Each point is reached from the start by the listed moves, each made 0, 1 or 2 times, or once backwards (-1), plus a little noise. Is the number of moves made odd or even? Then give how often each move was made.

Moves:
(1): 0.042 -0.002 -0.024 0.018 0.011
(2): 0.028 0.015 0.007 -0.040 -0.005
(3): 0.009 -0.032 0.036 -0.005 0.027
Start: -0.016 0.005 -0.007 -0.024 0.000
Points:
0.020 -0.014 0.036 -0.071 0.024 => even (0, 1, 1)
0.017 0.033 -0.069 -0.002 -0.015 => even (1, 0, -1)
0.042 -0.062 0.043 -0.015 0.066 => odd (1, 0, 2)

Moves:
(1): 0.011 0.015 -0.005 -0.004 -0.030 0.005 0.000 0.012 -0.001
(2): -0.008 0.037 0.000 -0.004 0.001 0.019 0.014 -0.004 0.003
(3): 0.011 -0.002 0.054 0.012 -0.002 -0.002 -0.013 0.013 0.011
(4): 0.005 0.000 -0.006 0.041 -0.001 -0.002 0.006 -0.011 0.027
(5): 0.041 -0.008 0.013 0.014 0.017 0.044 0.020 0.009 -0.023
(6): -0.023 -0.019 0.012 0.003 -0.031 0.009 0.002 -0.020 -0.023
Start: -0.005 0.003 -0.006 0.021 0.029 -0.006 0.004 -0.028 -0.017
Points:
0.065 0.083 -0.067 0.012 0.015 0.062 0.050 0.008 -0.025 => even (2, 1, -1, 0, 1, -1)
-0.022 -0.030 0.028 0.065 0.006 -0.072 -0.039 -0.032 0.044 => even (0, -1, 1, 1, -1, 0)
0.068 -0.063 0.032 0.019 0.093 0.057 0.025 -0.004 -0.095 => odd (-1, -1, 0, -1, 2, 0)

Moves:
(1): 0.005 -0.021 0.008 0.024 -0.004 -0.009 0.020 -0.006 0.009
(2): 0.024 0.012 0.011 0.003 -0.011 -0.008 -0.022 0.025 -0.003
(3): -0.021 -0.027 0.046 0.001 0.025 -0.020 0.042 0.017 -0.004
(4): -0.012 -0.030 0.027 0.041 0.009 0.033 -0.010 0.017 0.007
(5): -0.008 0.029 0.015 0.024 0.013 -0.010 -0.003 -0.004 -0.022
(6): 0.018 0.008 -0.015 -0.007 0.006 0.026 0.029 0.000 0.009
(7): -0.018 -0.004 -0.060 -0.004 0.005 -0.020 0.034 0.032 0.030
(8): 0.022 -0.006 -0.007 0.002 0.030 0.000 -0.021 -0.015 0.012
(9): -0.008 0.026 0.023 0.010 -0.001 0.005 -0.008 -0.017 0.048
Start: -0.004 -0.009 0.004 -0.010 0.002 -0.032 -0.006 -0.009 0.013
Points:
0.020 -0.049 -0.037 -0.014 0.099 -0.047 0.056 0.013 0.068 => odd (0, 0, 1, 0, 0, 1, 1, 2, 0)
-0.015 0.090 -0.060 0.024 -0.052 -0.131 -0.022 0.018 -0.018 => odd (1, 1, -1, -1, 2, -1, 1, -1, 0)
-0.026 -0.028 -0.027 0.004 0.072 0.008 0.109 0.075 -0.017 => even (-1, 0, 1, 1, 1, 2, 1, 0, -1)

Moves:
(1): -0.011 0.008 -0.001 0.011 -0.015 -0.002 0.007 0.013 -0.013 0.008 -0.010
 -0.005 -0.002 0.016
(2): -0.002 -0.009 0.006 -0.006 0.002 0.006 0.004 0.010 0.016 -0.005 -0.010
 -0.016 -0.003 0.009
(3): -0.004 -0.021 0.018 0.006 0.005 -0.002 -0.012 0.023 0.007 0.001 -0.014
 -0.005 -0.002 -0.027
(4): -0.009 -0.007 0.012 -0.008 0.000 0.004 0.003 -0.004 0.011 0.010 0.011
 0.014 0.017 -0.002
(5): 0.007 0.025 -0.029 0.028 -0.012 0.041 0.003 -0.015 -0.015 0.007 0.032
 -0.013 0.001 0.018
(6): -0.009 0.001 0.013 0.003 0.028 -0.007 -0.011 0.013 0.008 0.006 -0.049
 -0.010 -0.006 0.005
(7): 0.010 -0.019 -0.005 -0.004 0.007 -0.015 -0.014 -0.005 -0.003 -0.017
 -0.009 0.014 0.027 0.004
(8): -0.011 -0.014 -0.016 -0.009 0.001 0.001 -0.012 -0.021 0.002 0.000 -0.003
 0.011 -0.012 0.004
(9): -0.010 -0.012 -0.006 -0.016 0.003 0.009 -0.005 0.014 -0.010 -0.003 0.002
 0.016 0.002 -0.008
(10): -0.010 0.001 0.013 -0.007 -0.007 0.003 -0.012 -0.001 -0.006 -0.012
 -0.007 0.000 -0.002 0.001
(11): 0.001 0.026 -0.028 -0.001 -0.002 -0.008 -0.013 0.001 0.005 0.022 -0.001
 -0.014 0.004 0.011
(12): -0.001 -0.005 -0.011 0.000 -0.002 0.004 0.010 -0.017 -0.013 0.002 0.018
 -0.008 0.000 -0.004
Start: -0.007 0.020 -0.023 -0.002 0.019 0.001 0.008 0.013 -0.004 0.006 -0.003
 -0.028 -0.009 -0.010
Points:
-0.046 0.078 -0.076 0.046 -0.053 0.109 0.016 0.101 -0.027 0.103 0.091
 -0.072 0.018 0.002 => even (2, 1, 2, 2, 2, -1, -1, -1, 2, 0, 2, 0)
-0.015 0.000 -0.010 0.031 0.083 0.038 -0.018 0.049 -0.029 0.028 -0.032
 -0.059 -0.005 -0.079 => odd (-1, -1, 2, 0, 1, 2, 0, -1, 1, 0, 0, 2)
-0.015 -0.063 0.008 -0.007 0.064 0.031 -0.037 0.028 -0.010 -0.010 -0.005
 -0.011 0.087 -0.070 => even (-1, 0, 2, 2, 1, 1, 2, -1, 1, 1, 0, 2)
-0.097 -0.102 -0.011 -0.033 0.008 0.033 0.002 0.018 -0.056 0.025 0.023
 0.046 -0.005 -0.072 => even (2, -1, 2, 2, 0, 0, 0, 2, 2, 0, -1, 2)
-0.010 0.135 -0.112 0.078 -0.030 0.065 0.032 0.024 -0.025 0.112 0.068
 -0.073 0.046 0.071 => even (2, 0, 0, 2, 2, 0, 0, -1, 0, -1, 2, 0)
-0.034 -0.028 -0.069 -0.024 0.004 0.005 -0.054 0.011 -0.014 0.024 0.025
 0.011 -0.026 -0.068 => even (0, -1, 2, 0, 0, -1, 0, 2, 1, 0, 1, 0)

Moves:
(1): -0.022 -0.002 0.011 0.025 -0.003 -0.006 -0.021 -0.008 0.020 0.000 0.003
 0.024 0.014 0.010
(2): 0.000 -0.001 0.028 0.025 -0.013 0.014 0.012 0.001 0.001 0.014 -0.005
 0.004 0.000 -0.011
(3): -0.003 -0.006 0.019 0.033 0.010 0.008 -0.008 -0.009 0.003 0.008 0.002
 0.007 -0.011 0.013
(4): 0.016 -0.003 -0.003 0.001 0.000 0.008 0.006 0.013 -0.002 0.000 -0.012
 -0.001 0.017 0.010
(5): 0.010 -0.010 -0.012 0.027 -0.018 -0.002 0.003 0.019 -0.011 -0.012 -0.022
 -0.002 -0.022 -0.006
(6): -0.014 0.009 -0.003 -0.014 0.002 -0.006 -0.002 0.001 0.004 0.008 0.011
 0.020 -0.001 0.009
(7): -0.009 0.013 -0.003 -0.005 -0.014 -0.026 -0.013 0.027 -0.017 -0.004
 0.000 0.009 0.017 0.023
(8): 0.015 -0.031 0.006 0.006 -0.010 -0.001 0.001 -0.012 0.009 -0.013 0.009
 -0.011 -0.011 0.000
(9): 0.001 -0.007 0.010 0.011 0.014 -0.018 -0.001 0.011 -0.028 -0.002 0.023
 0.002 0.006 -0.013
(10): 0.006 0.006 -0.007 0.006 -0.008 0.003 -0.008 0.016 0.021 -0.011 -0.015
 0.010 0.001 0.001
(11): 0.009 0.002 -0.006 -0.010 -0.003 -0.024 -0.011 -0.011 0.009 -0.022 0.001
 0.014 -0.008 -0.036
(12): 0.011 -0.015 -0.002 0.001 0.011 -0.003 -0.008 0.020 -0.022 0.006 -0.005
 -0.008 -0.005 -0.004
(13): 0.009 0.016 -0.010 0.014 -0.016 0.000 -0.016 0.000 -0.003 -0.006 -0.001
 0.001 0.009 -0.018
(14): -0.004 0.015 0.002 0.020 -0.001 0.002 0.008 -0.003 -0.003 0.026 0.001
 -0.008 0.006 -0.003
Start: 0.010 0.010 -0.006 0.019 -0.007 0.017 -0.009 -0.018 0.008 -0.013 0.008
 0.012 -0.006 -0.005
Points:
-0.026 0.028 -0.030 0.021 -0.032 -0.062 -0.071 -0.021 0.051 -0.044 0.035
 0.067 -0.003 0.001 => odd (1, -1, 0, -1, 0, 1, 1, 1, 0, 1, 1, 0, 0, 1)
0.076 -0.090 -0.019 0.067 -0.030 -0.046 0.004 0.056 -0.100 -0.069 0.001
 -0.046 -0.048 0.050 => even (-1, -1, 1, 1, 2, -1, 2, 2, 1, -1, 0, 0, -1, 0)
-0.028 0.068 -0.021 0.094 -0.023 -0.080 -0.099 -0.009 -0.026 -0.013
 0.040 0.115 0.017 -0.102 => even (2, 0, 0, 0, 1, 2, 0, -1, 1, -1, 2, 1, 2, 1)
0.029 0.028 0.013 0.117 -0.073 -0.058 -0.056 0.071 -0.080 -0.043 0.041
 0.040 -0.018 -0.032 => even (-1, 1, 1, -1, 1, 1, 2, 1, 2, 1, 0, 0, 2, 0)
-0.049 0.132 -0.019 0.084 -0.024 -0.064 -0.062 -0.004 -0.069 0.028 0.062
 0.030 0.052 0.003 => odd (0, -1, 1, -1, 0, 0, 2, -1, 1, -1, 0, -1, 2, 2)
0.004 0.028 -0.053 0.074 -0.038 -0.081 -0.063 0.043 -0.111 -0.053 0.053
 0.029 -0.022 -0.045 => odd (0, -1, 0, -1, 2, 1, 1, 0, 2, -1, 0, 0, 2, 0)
